Each row of a before or after table is a point. One or more steps were done to the points. Then noise was added and the rows were shuffled. The steps act on how far a point lies along the listed directions, d1 being the first. Name the steps. A step turns or swaps two directions, mirrors them in a line or flattens them onto one, adds a multiple of one to another, or multiplies one. Angles are multiples of 10 degrees, from the lower direction toward the higher: turns from -170 to 170, lines from 10 to 170 but not 90. Use the fewest steps. Two steps may share a direction if one is a turn and the other turns, adds or multiplies; they go together, in the order done. Otherwise the lowest direction goes first.

Directions:
(1): [-29 -29]
(2): [ 29 -29]
Before (11 x 2)
[[ 25   7]
 [-30 -26]
 [ 21  76]
 [-13  63]
 [ -5   4]
 [  6  -8]
 [  5  40]
 [-29  -4]
 [ -8   6]
 [ -5 -42]
 [-32 -25]]
After (11 x 2)
[[ 43  39]
 [ 37  13]
 [ -7  -9]
 [-36  14]
 [ 20 -16]
 [  5  11]
 [ 76  17]
 [-38 -14]
 [  1   7]
 [-12  21]
 [-41  20]]
Steps: turn d1 and d2 by -60 degrees

Directions:
(1): [ 34 -11 -36]
(2): [ 19 -38  28]
(3): [33 32 21]
Before (13 x 3)
[[ 57  18  31]
 [ 17  -5 -22]
 [-29 -12  13]
 [ 16  10  32]
 [-13 -76   0]
 [ 43  32  61]
 [ 34  34  43]
 [-16 -22 -20]
 [-21 -28  -8]
 [ -4  -8 -21]
 [ 21   7 -30]
 [ 39  14   8]
 [ 38  26 -12]]
After (13 x 3)
[[ 37 -26  73]
 [ 31 -35  -4]
 [-14  15 -27]
 [ 20  -8 -23]
 [ 51 -21  36]
 [ 16 -25 -24]
 [ 38 -24  15]
 [  7  71 -26]
 [ -8   2 -24]
 [ 23 -29  55]
 [-20  30 -21]
 [ 16  -2  34]
 [-21  25   6]]
Steps: mirror d2 and d3 in the line at 50 degrees

Directions:
(1): [  3  32 -48  -6]
(2): [-48   3   4 -32]
(3): [ 20 -37 -19 -35]
Before (9 x 4)
[[  2  17  -1  39]
 [  0 -35 -15 -25]
 [  1   3  -1   7]
 [ 10 -17 -28 -25]
 [ 37  33 -45 -14]
 [ 17  -7 -19   6]
 [-32  19  -2   9]
 [-29   4 -11 -36]
 [ 21   0 -63 -17]]
After (9 x 4)
[[-39  16  13  17]
 [ -2 -13 -33 -22]
 [-11  81 -80  19]
 [  8  -3  -6   0]
 [ 24  91 -81  -1]
 [ 28 -19 -28   7]
 [-22  39 -17  10]
 [-34  18 -22 -35]
 [  1  21 -18  24]]
Steps: multiply d1 by 2; mirror d2 and d3 in the line at 10 degrees

Directions:
(1): [-32  50  10  33  19  -1]
(2): [  8 -10 -22  -6  65  13]
(3): [-22 -13  56 -30  18 -10]
Before (12 x 6)
[[ -5 -14  -3  18  42  20]
 [  1 -36  39 -19 -15 -24]
 [ 37  -9 -26  22 -75  -3]
 [ -1 -42 -32 -31  66 -15]
 [ 17  17 -34  34 -55 -14]
 [-39   6  70   8 -49 -29]
 [-47  11  53  22 -16 -25]
 [ 14   1 -16   3 -76  -1]
 [ 17  10  -1   5 -53 -14]
 [ 35 -11  -7   9 -57   6]
 [  4 -40  49 -37 -25  -9]
 [  5 -40 -49  19  29  16]]
After (12 x 6)
[[-19  29  11  24  -3 -16]
 [-36  19   3  42  30  -6]
 [ 17 -66 -27 -46 -12 -25]
 [ -1  23  27  20 -40  -8]
 [ -1 -59 -11  -2 -12  -1]
 [-12  28  33  33 -44 -11]
 [-15  41  17  12 -23 -10]
 [ -4   0   9  22 -28 -24]
 [-25  50  18  16 -43  -3]
 [ 15 -42  -3  -2  17  25]
 [-39  47  21  49   7  -7]
 [ -3   3  16  12 -51  -3]]
Steps: turn d1 and d2 by 60 degrees; multiply d3 by 0
